Rows are points. Each copy is the shape, with its points in the same order, turned, moved and blurred by noise. Is it also mirrored, or only turned?

Shape (6 x 3):
[[ 1.09 -0.78 -0.02]
 [-2.43 -2.90  1.06]
 [ 1.96 -2.14 -1.34]
 [-2.55  0.95 -2.01]
 [-3.55 -2.24  0.49]
 [ 0.11  0.88 -0.11]]
Copy 1:
[[ 0.56 -1.95 -0.70]
 [-3.38 -3.93 -0.18]
 [ 0.37 -1.87 -2.75]
 [-3.04  0.71  0.95]
 [-4.32 -2.86  0.14]
 [-0.31 -0.62  0.90]]
Copy 1 is: only turned
Copy 2 (6 x 3):
[[-0.25 -1.28 -0.83]
 [-4.00 -0.70  0.40]
 [ 0.24 -3.29 -0.82]
 [ 0.28 -0.24  3.08]
 [-3.97 -0.05  1.55]
 [ 1.22 -0.07  0.10]]
Copy 2 is: mirrored

Shape, 8 rows:
[[ 0.25 -2.55 -2.04 -0.01]
 [-0.53 -1.00 -1.45  1.36]
 [-3.30 -4.21 -1.01  2.81]
 [-1.48 -0.65 -0.50  1.99]
 [ 0.08  1.98  0.10  2.04]
 [-3.03  1.17 -0.71  0.34]
 [ 1.15 -2.44 -3.11 -2.66]
 [ 1.80  1.64  1.48 -0.33]]
Copy 1, 8 rows:
[[ 0.38 -1.39  2.60 -0.68]
 [ 1.01  0.25  1.59  0.51]
 [ 2.11  2.06  5.56  0.31]
 [ 1.54  1.55  1.41  0.55]
 [ 0.65  1.83 -1.43  1.04]
 [ 3.95  1.25 -0.05 -0.08]
 [ 0.57 -3.97  1.82 -1.94]
 [-0.65  0.79 -2.42 -1.58]]
Copy 1 is: mirrored
Copy 2 (8 x 4):
[[ 0.82 -0.73 -3.37  1.07]
 [ 0.65  0.89 -2.06  1.63]
 [ 0.45  0.00 -3.66  5.70]
 [-0.22  1.26 -1.50  2.99]
 [-0.14  2.62  0.58  0.72]
 [-2.59  2.41 -1.40  2.21]
 [-0.06 -2.14 -4.36 -1.37]
 [-0.95  0.04  1.56 -0.99]]
Copy 2 is: only turned
Copy 3 (8 x 4):
[[ 1.00  2.00  2.03  0.06]
 [-0.98  1.46  1.29  1.18]
 [-1.89  5.65  0.87  0.81]
 [-2.24  1.87  0.10  1.02]
 [-3.11 -1.02  0.57  0.74]
 [-1.30  0.66 -1.63  1.87]
 [ 3.58  0.38  1.93 -0.06]
 [-1.06 -2.82 -0.04 -1.46]]
Copy 3 is: mirrored
Copy 4 (8 x 4):
[[ 0.76 -2.42 -1.17  1.57]
 [-0.81 -1.95  0.30  1.35]
 [-1.94 -5.57 -0.72 -0.93]
 [-1.73 -1.95  0.92  0.05]
 [-1.37  0.41  2.69  0.62]
 [-3.40  0.15 -0.30  0.28]
 [ 1.97 -0.98 -3.05  2.99]
 [ 1.16  2.16  1.72 -0.23]]
Copy 4 is: only turned

Shape (8 x 4):
[[ 3.84  1.25 -2.65 -1.33]
 [ 0.29 -2.24  2.97 -0.49]
 [-2.83 -0.45  0.97  1.66]
 [-2.01  1.17  1.29  0.76]
 [-1.43  2.46 -3.73 -3.38]
 [ 1.65 -0.14 -1.40  0.04]
 [-0.48 -0.95 -1.48  2.35]
 [-0.88  1.26 -0.07  1.13]]
Copy 1 (8 x 4):
[[ 3.59  2.82  2.83  0.05]
 [-1.68  1.24 -1.68 -2.62]
 [-2.29 -1.70 -1.38  0.96]
 [-0.57 -0.86 -1.91  1.53]
 [ 4.99 -2.65  1.12  0.68]
 [ 0.99  1.09  1.85  0.13]
 [-1.78 -0.45  1.86  1.25]
 [-0.05 -0.30 -0.63  1.93]]
Copy 1 is: only turned
Copy 2 (8 x 4):
[[ 2.98 -0.25  1.51  4.48]
 [-0.47 -3.10  0.89 -2.04]
 [-3.46  0.58 -0.35 -0.56]
 [-2.54 -0.42 -1.43  0.71]
 [ 2.35  2.96 -3.43  2.79]
 [ 0.97 -0.12  1.92  1.97]
 [-1.65  1.70  2.05  1.10]
 [-2.17  0.27 -0.14  1.71]]
Copy 2 is: mirrored
Copy 3 (8 x 4):
[[-0.66 -4.40  2.34  0.18]
 [-0.76  0.53 -3.03 -1.30]
 [ 2.23  2.67 -1.11  0.48]
 [ 0.95  2.51  0.20  1.09]
 [ 1.20 -2.45  1.31  5.50]
 [ 0.56 -2.04  0.51 -0.38]
 [ 3.34 -0.33  0.29 -1.02]
 [ 1.58  0.96  0.94  0.50]]
Copy 3 is: mirrored

Shape (12 x 6):
[[ 1.92 -1.97  0.99 -0.72  1.36 -1.78]
 [ 0.62  1.64  0.64 -2.66 -1.09  3.39]
 [-1.44 -2.42 -0.76 -2.10 -2.02 -1.19]
 [-0.71 -1.49 -1.54  0.93 -0.44  0.68]
 [-3.45 -2.60  1.08 -3.99 -2.11 -0.11]
 [ 2.30  1.93  1.09 -0.16  2.66  3.20]
 [-2.21 -0.41  2.24  1.61  1.53 -1.63]
 [-0.28  0.80 -0.04 -1.95 -2.61 -1.32]
 [-3.50  1.70 -1.74 -3.79 -2.36  2.10]
 [-1.08 -1.86 -2.27 -2.11 -2.18 -1.38]
 [-1.53 -2.13  1.65  0.19  3.52 -2.42]
 [-1.73  2.64 -1.45 -1.24  0.25  2.08]]
Copy 1 (12 x 6):
[[ 1.67  2.62 -1.31  2.54  1.38  1.00]
 [ 1.14  0.80  0.98 -2.98 -2.23  0.47]
 [ 3.59 -1.32  0.19  2.43 -0.35 -1.03]
 [ 0.16 -0.77 -1.78  1.73 -1.11 -1.17]
 [ 4.00 -2.90  2.66  1.48  0.42  0.01]
 [-1.74  2.91 -1.35 -2.76 -0.32  1.58]
 [-1.59  0.63  0.82  2.43  2.76 -1.33]
 [ 2.97  1.18  1.19  0.64 -1.03 -2.48]
 [ 2.94 -2.78  1.40 -2.87 -1.39 -2.68]
 [ 4.00 -1.16 -0.83  2.13 -0.81 -2.06]
 [-0.11  0.53 -0.85  2.79  4.55  0.32]
 [ 0.23 -0.59 -0.55 -2.88 -0.36 -2.32]]
Copy 1 is: only turned
Copy 2, 12 rows:
[[ 0.42  1.64  0.62 -1.41 -1.49 -3.31]
 [ 1.28  0.57  0.89 -2.51  2.30  2.78]
 [-2.69 -0.56 -1.96 -1.34 -0.93 -0.34]
 [-0.15  0.29 -2.27  0.60  1.35 -1.23]
 [-3.23  0.95 -2.33 -1.87 -1.97  2.62]
 [ 3.47  2.78  2.52 -0.53  2.62 -0.10]
 [ 1.55  1.32 -0.58  2.49 -2.76 -0.69]
 [-0.83 -2.30  0.14 -1.49 -0.42  0.71]
 [-3.11 -0.96 -0.17 -0.38  2.23  4.43]
 [-3.26 -1.37 -1.49 -1.33  0.16 -0.75]
 [-0.45  3.04  0.26  1.85 -3.12 -2.19]
 [-0.26  0.30  1.10  1.31  2.82  2.34]]
Copy 2 is: mirrored
Copy 3 (12 x 6):
[[-2.65 -0.46  0.13 -2.45 -0.05 -1.27]
 [ 2.89 -1.29  1.42 -0.01  1.12  2.37]
 [-1.81 -1.51 -2.25  0.72  3.28 -0.46]
 [ 1.48 -0.53 -1.95 -0.15  0.41 -2.23]
 [-1.99 -2.90 -2.05  2.17  2.39  2.15]
 [ 1.93  0.32  2.41 -2.62 -2.89  0.84]
 [-2.88 -0.29 -0.25  2.02 -2.12 -2.53]
 [-0.68 -0.12  1.02  0.77  3.36 -0.09]
 [ 2.30 -0.15 -1.44  3.04  2.91  3.27]
 [-0.89 -0.17 -2.73  0.37  4.08 -0.67]
 [-4.33  0.26 -2.03 -0.26 -2.57 -1.27]
 [ 2.87  1.11 -0.15  1.76  0.05  1.15]]
Copy 3 is: mirrored
